Each row of a before or after table is a point. One or more steps were done to the points. Then noise was added and the rows were shuffled. The steps act on columns, c1 being the first. What was done? A step turns or swaps two columns, mirrors them in a line or flattens them onto one, adds a multiple of one to another, or multiplies or shifts one. Angles are multiples of 10 degrees, from the lower column toward the higher: turns from -170 to 170, lines from 10 to 170 but not 90. Use the fewest steps. Two steps may share a column if one is a turn and the other turns, adds or multiplies; they go together, in the order done. Otherwise the lowest column goes first.
(in the rows, 128 means zero)

Before (9 x 2):
[[156  86]
 [ 82 101]
 [ 78 108]
 [113  84]
 [ 95 186]
 [ 99 167]
 [101 210]
 [139 210]
 [ 70 108]]
After:
[[ 79 145]
 [ 89 143]
 [ 84 144]
 [ 90 143]
 [ 76 146]
 [165 113]
 [ 97 139]
 [130 129]
 [111 134]]
Steps: flatten c1 and c2 onto the line at 160 degrees

Before (10 x 4):
[[127  85 123 180]
 [136 125 106 148]
 [ 68 156 123 115]
 [202 147 100  95]
 [214 110 105 130]
 [205 144 187 101]
 [ 82 113 163  97]
 [107 218 108  89]
 [135 154 132 133]
 [126 163 159 127]]
After, 10 rows:
[[126 160 160 124]
 [ 69 156 123 107]
 [134 154 133 136]
 [205 146 189  84]
 [213 111 103 131]
 [127  85 124 212]
 [133 124 106 160]
 [ 84 111 162  82]
 [201 147 101  76]
 [106 217 108  65]]
Steps: multiply c4 by 1.6

Before:
[[123  85 129  81  90 171 153 153]
 [ 59 117  99 125 132 124 131 120]
 [133 140 148 176  86 116 111 152]
 [166  95 111 141 160  99 167  66]
 [110 154 112 175 136 164 112 108]
 [138  96  78 191  41 100 137  84]
 [157 145 118 149 127 130  66 134]
 [162 151 209  58 142 179  76  98]
 [116 147  80 122 113 111 170 125]]
After:
[[157 144 119 149 127 131  65 135]
 [116 148  80 121 114 112 147 125]
 [161 151 209  57 142 180  98  98]
 [110 154 112 177 135 164 123 107]
 [ 58 118  98 125 133 124 138 121]
 [133 141 148 176  86 116  48 152]
 [137  96  79 191  41  98   7  83]
 [123  85 129  82  90 172  96 152]
 [165  95 111 141 160  99 215  65]]
Steps: add 1.5 times c5 to c7

Before (11 x 11):
[[ 89 161  73  69  84  89  58 224  85 144 116]
 [157 147 151 117 144  97  91  62 135 157 212]
 [ 78 160 104  38 108  97 117 186 167 150 109]
 [159 139 140 132 180 136 182 150 105 102 170]
 [ 89  94  66  77 113 139 138 166  86  74 131]
 [210 158 134 106 113 115  87  85 130 130 139]
 [ 77 163  58  86 133 104 101 158 105 162  80]
 [166 115 170 106 172 202 153 112 104 154 174]
 [143 212 113 118 120 155  81 107 169 154 176]
 [120 157  40  47  92  99 132 175  94 158 141]
 [177  91 111 142 158 153 131 139 148 149 170]]
After, 11 rows:
[[ 78  37 103  96 126 162 115 184 172 147 108]
 [155 133 139 119  93  91 185 151 106 101 173]
 [208 106 136 103 133 152  86  88 130 131 142]
 [177 142 115 169 121  90 130 140 146 149 172]
 [163 107 167 145 142  43 150 112 107 153 172]
 [146 118 113  46 151 110  79 108 168 153 174]
 [ 86  76  69 162 145 131 139 167  87  74 129]
 [121  43  39  99 136 174 131 178  95 159 141]
 [159 117 153 108  97 142  90  62 135 157 211]
 [ 88  69  75  93 136 186  55 226  86 144 116]
 [ 75  87  56  94 103 143 102 159 100 160  77]]
Steps: turn c2 and c4 by -90 degrees; turn c5 and c6 by -140 degrees

Before:
[[ 71 112  89 113 130 129  88 179  48 129  85 152 126 177]
 [146 176  84 100 170 163 163  93 136 116 202  65  89 128]
 [ 63 128 128 146 140 149  58 171  64 192 203  55  86 106]
 [159  91 199 182 124 141 169 141 157  96  77 145 170 126]
 [166 112 157 126 148  68 168 115 138 146  88 145 116 135]
 [138 144 170 137 121 129  80 150 109 112 155  93 114 195]
 [ 71 111 114 131 200 170 104  57 151 103 160  94 142 112]
 [151 217 109 129 100  90 102 176 125  87 142  60 127 175]
 [ 84  86 148  90 169 141 161  73 151 110 167  58  92 105]
 [ 66  91 112 106 118 126 125 167 107 180 157 177 193 171]
 [ 97  96 112 155 187 137 124 112  57 119 142  56 140 149]]
After:
[[ 78  93 129 183 136 127 140 201 164  94  78 145 171 128]
 [ 70 109 146 128  88 187 133 154 142 146  88 148 118 136]
 [ 92 177 153 102 111  49 143  77 139 117 202  64  90 129]
 [154  95 139 154  90  67 145 111  36 118 141  57 141 153]
 [185 110 194 135  79  46 149 102 161 101 159  97 141 114]
 [152 146 112 138 141 110  85 174 105 114 156  94 116 193]
 [127 213  76 129 153 137  93 119 124  88 143  60 129 174]
 [221 128  86 146 137  68 116 135  47 192 203  57  90 104]
 [178  90  86 105 130 159 166 119 103 181 159 174 194 173]
 [200 116  71 115 122 138 131  99  26 130  86 151 128 178]
 [144  86 185  91 105  67 183 142 159 110 167  59  92 104]]
Steps: mirror c1 and c7 in the line at 110 degrees; turn c3 and c8 by 80 degrees; add -0.5 times c12 to c6; turn c5 and c6 by -160 degrees; multiply c9 by 1.3
